Each row is a point. Before rounding, the points of a table are all equally far from one centre. They may lie mostly on one side of it. Where is the centre, to within rounding?

Points, 8 rows:
[[  4 -25]
 [-20  53]
 [-14  61]
 [-29  15]
 [-28  10]
 [-16  59]
 [ 38  72]
 [-29  14]]
Centre: [22 23]

Points, 13 rows:
[[ 36 -39 -54  49 -13 -34  -8 -62 -40]
 [ 39 -61 -13  40  33 -31 -12  23   0]
 [ 51 -55 -43  53  14 -14 -27   2  14]
 [ 58 -17  -8  19  30 -17 -18 -14 -13]
 [ 27 -70   2  49  10  18  16  -2 -50]
 [ 52 -10 -17  54  34   3   3 -27 -33]
 [ 25 -39 -40  57  62 -31  -2  -4 -27]
 [ 37 -50 -35  66  26 -48 -11 -31 -35]
 [ 43 -42 -67  40  18 -38 -13 -38 -47]
 [ 50 -29 -28  70  18 -29 -29   5 -31]
 [ 23 -32 -61  52  31  -1 -44  -4 -48]
 [ -3 -13 -44  52  41  17 -22 -47 -29]
 [ 35 -35 -16  39  36 -39  34  11 -49]]
Centre: [  1 -31 -35  31  -3 -13   4  -7 -20]

Points:
[[-25  11   9  32  36   5  37  12 -52   1  28  45 -31  45 -32  43  48  14
   -1 -13]
 [  7 -57 -38  12  13  15  24 -28  10 -28   8  25  -3  41 -53  32  37  23
   -5 -78]
 [-56 -16 -14   2  -2  -2  53 -50   7 -27  70  54 -10  26 -14   4  35  20
  -23 -49]
 [-53   5 -25  27  11  -2  53 -70 -27 -11   3  41 -11  46 -17 -15   9  35
   33 -47]
 [-30 -33 -14 -13  32  -5  61 -29 -57 -21  40  43 -31  69 -11  36  27  33
  -30 -21]
 [-30 -12 -20  21  25 -36  30  -7 -31  11  36  53   8  68 -19  17  54  21
  -23 -31]
 [ -9 -26  25  23  37 -12  45 -27 -13  11  36  46  -5  44  31 -12  58  -2
   -3 -79]
 [-17  -2   4  47  16 -11  33   1 -36 -23  19  39   3  81  -1  -5  40 -11
  -27 -59]
 [  0 -43 -11  -2  30 -31  22 -45  12   5  64  49 -14  42  -1  43  28  27
   -5 -58]
 [ -9 -30 -34  10  12   3  75 -31  -5 -25  18  40 -17  43 -19  17  68  12
  -26 -77]
 [-19 -12 -17  15 -22  -2  58 -42 -18 -24  12  60 -26  64 -33  24  56  23
    0 -63]
 [ -2 -25  -8   3  49 -34  36 -50 -14 -15  35  58 -21  56 -11  15  42  20
   -3 -83]
 [-20 -23   7  37  10 -15  22 -33 -41  19  81  48 -19  58 -30 -16  13  18
  -19 -32]
 [-25  -6 -15  23  26 -27  35 -17   5  -5   5  72 -41  23 -15   1  52  26
  -43 -48]
 [-18 -55 -11   6   0  15  20 -21   7 -27  62  56 -39  61 -33   1  28  32
  -29 -38]
 [-19 -42 -35   5   4  17  34   3 -36   4  44  61 -20  27 -28  39  43  17
  -34 -46]
 [-24 -24 -37   3  -1   6  70 -29 -13 -15  39  50  -4  23  20  23  71  14
  -21 -27]
 [  0 -34 -40 -11   3 -33  25 -24 -10 -15  52  41 -36  24 -13  -7  46   2
   -3 -95]
 [ 16 -11 -37  18   3 -20   7 -41 -47  -9  54  37  -3  48   5  39  33  15
  -29 -35]
 [ -7   7   7  43  12 -12  43 -32 -19   3  13  62 -74  50 -29   7  10  -8
  -25 -54]
 [  2 -25  17 -26  11  38  44 -38 -16 -45  15  50 -23  56 -46   5  31  30
  -24 -52]
 [  3   1 -14  -3  42  -8  43 -22 -26   0 -15  61  -6  18  -4  -1  37  38
  -31 -62]
 [ 20 -21  -1  16 -25  10  41 -17 -14 -18  22  73 -60  54 -21  37  20   0
   12 -35]
 [-11 -15 -24   3   6  12  24  -5 -13 -21  23  71  -5  47   2   8  57   9
  -24 -72]
 [ 15 -31   9  -2   4 -23  49  14 -26 -14  62  40 -32  54  38  -4  34 -14
   -7 -16]]
Centre: [-16 -30   4   8   9  -8  30 -27 -20 -13  15   9 -22  22 -15   5  21   0
   2 -29]

Points (30 x 24):
[[ -3 -29  25  -6 -34 -13 -11 -40  34 -80   5 -16  47   1  22  20 -16 -44
    7  34  21  44 -12 -18]
 [ -1 -25   4  32 -30 -20  15 -34  27 -26  -2 -11 -24   7   8  26 -24   1
   -6  42  11  22  30 -16]
 [-11 -19  -6 -16 -42  -4   6 -27  -3 -75   1 -15 -15  20  11  46   3 -25
  -16   7  27  -5  15 -25]
 [-20   0  -2  28  -9  17  -3 -37 -12 -87  -4 -18 -30  23  18  14 -19 -39
  -11  37   6   1   7 -14]
 [  2 -16  10  14 -12  -5  12 -56  -5 -95  -4 -22 -13  23  32  21  -1 -14
  -11  14  39  -7   4  -9]
 [-38  -2  22  20 -59  -9  31 -51  20 -66 -15  -4  -5   2  18  42  -2 -18
   -5  19  30  13 -22  -1]
 [-47 -15  -1   3 -26  -9   4 -32   7 -51 -22 -26   9 -19  39  12  17 -47
   -3  23  50 -10  27 -17]
 [-16 -29   0  -1 -36 -14  10 -62  13 -82  10   7   5  -9   2  35 -18 -16
   -8  50  26   9  31  -5]
 [-34  -3  22 -22 -40 -16  16 -30  -7 -69 -18 -12  -5  19  18  30 -10 -27
  -14  15  20   2  42 -26]
 [  5 -16 -17  12 -34  -8  -1  -1  19 -68  12  13 -15  35  14   2   3 -19
   20   7  35  -7  16  -5]
 [ -5 -49  -1  21 -14  -3  31 -36  23 -50  13  -5  -9  -1   7  34   6 -47
    9  16  37  21  20   1]
 [-24 -17 -12   4 -17  -9 -12 -53  15 -63   5 -46  -3  22 -20  15  19 -32
  -10  28  28   0  -4   9]
 [-24 -11 -38  41   3 -26 -23 -41  37 -44  -1 -19 -26  -3  11   1  -6 -16
  -31  40  28  18  11 -16]
 [  6  -3 -35   4 -43 -13   7 -43   9 -78 -12  -6 -17   4  -2  20 -18 -22
    1  27  18  -5  12 -16]
 [ -1 -31 -34   9 -25  -9  14 -41   5 -80 -32  -6   1   5 -21   8  -7 -28
  -10  47  32  13   9  -9]
 [-27 -20   7  21 -61  -7  10 -43  -2 -69  12 -18  -7  19  -6  24 -21 -31
  -20   3  28   6   2   8]
 [  3  -4   4   7 -28 -26  -1 -35  13 -77  19 -24  17  -9  -9  12  24 -28
  -29  30  58  28  -5 -20]
 [-12 -36 -34   0 -37  -1 -10 -46  23 -83   1  -4  -3  -3  15  19  -5 -26
    8  54  51  14 -15 -21]
 [-49  -7  12  -3 -29 -41   1 -45  13 -57  26  -5  10  -7  21  35   4   8
    1  54  61   2 -10 -21]
 [-48 -45  14   4 -19   2   9 -71  21 -78   5   5 -16  21   3  18 -24 -30
   14  11  22   5  24  -1]
 [-22 -24 -20  30 -36 -20 -14 -33  14 -63   6  17 -11  40  24  32  -2  -9
  -11  13  38  29  33   1]
 [-26 -17 -12  29 -34  13  11 -60  -6 -60   5 -10 -16  12  11  28 -10 -35
   27  21  31 -10   6 -25]
 [  0 -13 -13  26 -25 -20 -26 -46  20 -24   2  -3   1  32   9  15  35 -12
  -22  33  51   2 -23  -6]
 [-17 -20   5  10 -32  -3  42 -54  16 -69  -1 -16  -7  21  15  29  26 -23
   -4  34  31  34  10  -2]
 [-16 -17  10  13 -36 -22 -12 -35  23 -80  -2 -29  -5 -12 -21  27 -15 -21
    2  42  21  14  17 -17]
 [-48 -35   4   2 -26  15 -11 -40 -36 -55   1   8  -3  -3 -11  23   3 -17
   26  34  64  15  10  17]
 [-21 -28   9   2 -47 -30  18 -32   8 -74  -5  12  -6   7 -13   2  22 -13
    1  54  46  16  15 -28]
 [-38 -26  -6   8 -45   3  -2 -60  -5 -68   5  15 -38 -32  11  29 -29 -36
  -21  19  41  26   0 -28]
 [-14 -23   2  -1 -23 -27  24 -46   4 -79 -21   3 -20   0 -15   4  26 -32
    6  44  37  20  22 -21]
 [-12 -33 -39 -19 -15 -31  28 -22   8 -42   6 -31  -7  16   7  16   2 -24
  -13  48  20  -1  -6  -2]]
Centre: [-28 -10   4  -5  -3  -8  -5 -33   0 -41  -2  11   6   0  15  -3 -11 -13
  -5  14  22  29 -11 -11]

Points (31 x 24):
[[  4 -26  36  25 -44  -8  73  51  29   2  -7  18   5 -24  -4  -1 -35   8
   24 -18   2  11 -27  23]
 [-13 -47  22   3 -25 -28  95  25  37 -36 -15  26   2  -8  -7   6 -29   6
    1  -3  -7  -4 -11  30]
 [  2   1  18  23 -27 -15  60  46  51 -51 -55   7  20  -6  -3 -22 -40  -2
    2   4  25   9 -69  17]
 [ 18 -37  22  -5 -26 -38  80  27  20  10 -30 -14 -30 -27 -46   4 -38  17
    0  14   9  -1 -27  25]
 [ 35  -4  42   7 -14 -19  60  16  40 -14 -42  -6 -13 -29  -4  23 -23  -9
   11 -11   3   5 -23  10]
 [ 13  15  65   8 -37 -38  45  23  27 -25 -38  -8  -5 -23 -20  -3 -26  35
  -31 -20 -10   0 -40  25]
 [ 15   5  30   8 -52 -16  59  12  34 -29 -19  13   4 -27 -26   7 -32  25
    0 -24   8  27 -15  10]
 [-19 -13  54  20  -4 -41  54  37  43 -15 -18 -21   8 -19 -29 -19 -33 -27
   19  13  28  28 -42  24]
 [-22   0  43  17 -43 -24  41  41   5 -25 -48 -39  20 -31 -33   3 -48  12
    4   5 -16   8 -32  46]
 [-29 -35  23  -3 -31 -30  57  44  32 -34 -30  -4  -5   5  11  30 -37  36
    5  -9   8   3 -59   5]
 [  2  -5  37   6 -14   2  56  44  40   6 -55  -9   6 -23  14  17 -25  -6
  -17 -14  16  31 -19  -2]
 [-12 -21   6  38 -14 -10  27  56  53  -4 -29  17  -3 -10  17  17 -32  45
   17   7 -11  32 -39  13]
 [-14  -8  26  -4 -24 -34  68  34  16   9 -17  -9  20 -28 -33  10 -17   0
   29  -2  18  -6 -59 -31]
 [  0 -38  24  28 -20   1  34  38  45 -20 -16 -19  -7 -35  -3   0 -31  16
   -1   3 -18   4 -65  -9]
 [ -7 -10  38   8 -53 -25  48  45  36 -20 -55  15  20 -13  15  17 -52  19
   12 -10  25   9 -42   6]
 [ 28 -53  14  -3 -30 -34  46  42  17  -9 -49  -1  -5 -39  -8  24 -23  11
   -6   5   7  -2 -41  28]
 [ -6 -35  27   3  10 -34  42  30  25   2 -44  17   1 -14 -18  -4  -6 -41
   24 -56  -6  -1 -42   4]
 [ 25 -28  40 -25 -15 -24  60  31  12  -8 -43   5 -11 -28 -19   8 -34  10
    5   0  15   4 -72  34]
 [ 14 -14   6 -27 -18 -33  74  46  52 -11 -36  10  11 -25 -10   2 -29  -2
    5 -26   2  25 -34  12]
 [ -4 -21  32  40   5 -48  54  38  32   3 -10  -7  35  -2 -51  15 -55  -2
    5 -15   7  -8 -49  31]
 [ 17   5   8 -14   5 -20  45  31  41 -26  22   4   3  -9  24  13 -66   8
    3   4  -2   2 -36   6]
 [  7 -43  24  -9 -40 -49  35  24  37 -16 -26 -24  30 -14 -24  10 -32   3
    9 -15 -14  41 -49   0]
 [-15   0  41 -34 -12 -40  65  33  48 -46 -32  27 -25   7 -23 -14 -24  14
  -11   4 -12  12 -38  38]
 [  4 -45  34  12 -38 -36  59  41  35 -14 -34  -1 -14 -28 -39 -21 -19  16
  -16 -12 -15 -25 -41 -16]
 [ -9 -18  31  11 -39 -40  77  32  32 -40 -24  14  12 -27 -26 -14 -24  28
  -34  10  17 -29 -41  10]
 [  1 -13  50   6  -2 -19  82   5  37  -9 -15 -12  17  -1 -34 -24 -38  19
  -32 -15 -39   7 -62  23]
 [ 32   8  53  -8 -11 -47  65  12  34  -8 -20  27  13   9 -30   4 -18  37
   12  -3   2  -6 -18  63]
 [  0  -8  37  -5 -36 -30  68  40  22   4 -19 -26  12 -34  14   7 -51  18
   29   8  -1 -14 -10  -7]
 [-18 -38  20 -15 -28 -27  79  28  14 -20 -41 -25  -5 -39  -7  11 -14   4
   17   4  26 -13 -24  11]
 [ -5  10   3   8 -34 -20  90  54  28   0 -70  -3   8   1 -18 -16 -22  32
   11  -8   1 -10 -75  34]
 [ 22 -12  36  -1  -7 -39  59  64  26   9 -34  -8   7  21 -14   2 -47  -9
   34 -14  47   2 -40  26]]
Centre: [-11  -7   4   6 -13 -25  25  11  10   6 -31   2  11  20  -7 -29 -22   8
  -2   9  -1  -7 -26  19]

Points (30 x 24):
[[-23  25  19 -15  23  44 -24 -19  17  11  15 -20  58 -17  22  31  -3  20
   42   6 -54  27  41  64]
 [-44   9  23 -15  29  49 -49  11  17  12  17 -20  39 -47   2  43   4  16
   13  -5 -17   8  58  44]
 [-61  21  40 -28  30  -5 -41 -25  20  22  28 -53  29 -28  23  18 -21  27
   12  16 -35  -8  41  55]
 [-24  13   5  34 -14  40 -39 -36   1  15  16 -24  18 -13   5  -1  18   5
   40 -18 -35  25  46  59]
 [-26 -13  21 -13  51  32 -46 -26  27  18  35  -9  32 -62   4  10 -22 -38
    4 -20 -24   6  45  12]
 [-21  20  21 -35  30  25  -6   4  47 -10  33 -41   2 -41  30   3   2   1
   45  10 -32  57  25  58]
 [-15  48  30 -32   9  20 -28   7  24  26  45 -51  10 -50  34   2 -30  14
   29 -18 -22   1  28  38]
 [-21  24  32 -12  33  -1 -24   7  64  -1   5 -35  35 -36  16   7  16 -16
   38  15 -57  -8  76  30]
 [-20   0  32  21  32  32 -13  -8  -6  15  27 -15  15 -45  11  23  20  -6
   37  13 -31  15  63  52]
 [-43   8  20  11  -8  63 -21 -26  34   5 -19 -48  32 -26  41  23  15  16
   35 -12 -17  20  73  47]
 [-21  46  15   6  59  31 -15 -37  16  20  21 -57   8 -15   9  -1  -7 -23
   17  20 -11  17  36  25]
 [-14  38  20  -7  28  31 -19 -14  32  42  50 -30  31 -34  26  38   3  15
   12 -17 -19  13  52  30]
 [-36 -31  39 -26   8  74 -52   7  48   0   4 -37  14  -9  27  17  -1   7
   30  19 -60  -2  43  36]
 [ -4  24  25  -1   7  57 -37 -52  36   7  -7 -40  22 -25  28  31   9  35
   32  28 -22 -28  19  31]
 [-24   5  31  -5  22  10 -31 -16  17  32  11 -65  48 -31  12  21  10   3
   31  30 -10   3  61  17]
 [-11 -14  19   7   3  38 -15  17 -15  33  -3 -38  24 -18  23  17   9  36
   49  14 -48  22  39  56]
 [-38  21  43  -2  46  38 -11   2  58 -14  35 -52   6 -26  28 -17  -1  15
   -3 -14 -20  22  58  57]
 [-18  41  56   4   2  40 -52 -21  30  15  16 -16  17 -20  46  27   3  11
   34  23 -11  33  50  39]
 [-40  -3  44 -17  35  33 -65 -35  30  18  13 -34  32 -35  22  19   2  18
   37  23 -34  10  36  45]
 [  4  21  20  14  53  31   1 -13  47  18  24 -32  22 -38  17  26  11  37
   13 -19 -49  36  42  61]
 [-22  16  37  -7   4  21  -5 -25  53  -8  -2 -38  28 -43 -19 -21  29 -27
   61  18  -7   7  40  37]
 [-52 -16  38   4  -1  54 -41   0  35  14  13 -61  11 -49  27  29 -13 -21
   22  -9 -38   1  50  38]
 [-22  14  63   6   0  27 -49   9  22  23  45 -53   6 -13  37  -6  -6  10
   13  18 -39  -3  35  39]
 [  9  34  32 -26  21  34 -17 -39  26   9  22 -50  21 -26  -1  25 -24   7
   38 -16 -35 -23  -8  67]
 [ -3   8  24  -9  22  33 -34  -1  41  -1   3 -16  59 -27   0  12  29  25
   38  12  -2  -1  69  34]
 [ -1 -14  55 -13  -3  55 -17  13  55  44   5 -22 -14 -21  53  10  -6  15
   45  26 -24   6  33  95]
 [-49  13  48  -1  29  31 -42 -21  26  33  28 -40  42 -47   8  18   8  19
   10  -6 -27  21  51  56]
 [-31  24  50   2  31  22 -44 -27  -1  18  10 -49  28 -52  33  30 -22  16
   24 -17 -26   6  43  36]
 [-25  10  41 -16  56  22 -17 -29  20  54  -2 -65  15 -28  47  11  -8   3
   37  30 -27   3  32  51]
 [-25  56  13   1  19  22 -45  -7  19  11  -6 -30  52  -2  25  27  38 -22
   -1   3 -27 -18  33  64]]
Centre: [ -5  -2  22 -30  -5  12  -6 -18  34  19 -31  -8  -3 -17  12  -2 -12  -5
 -22   0 -26  11  33  43]
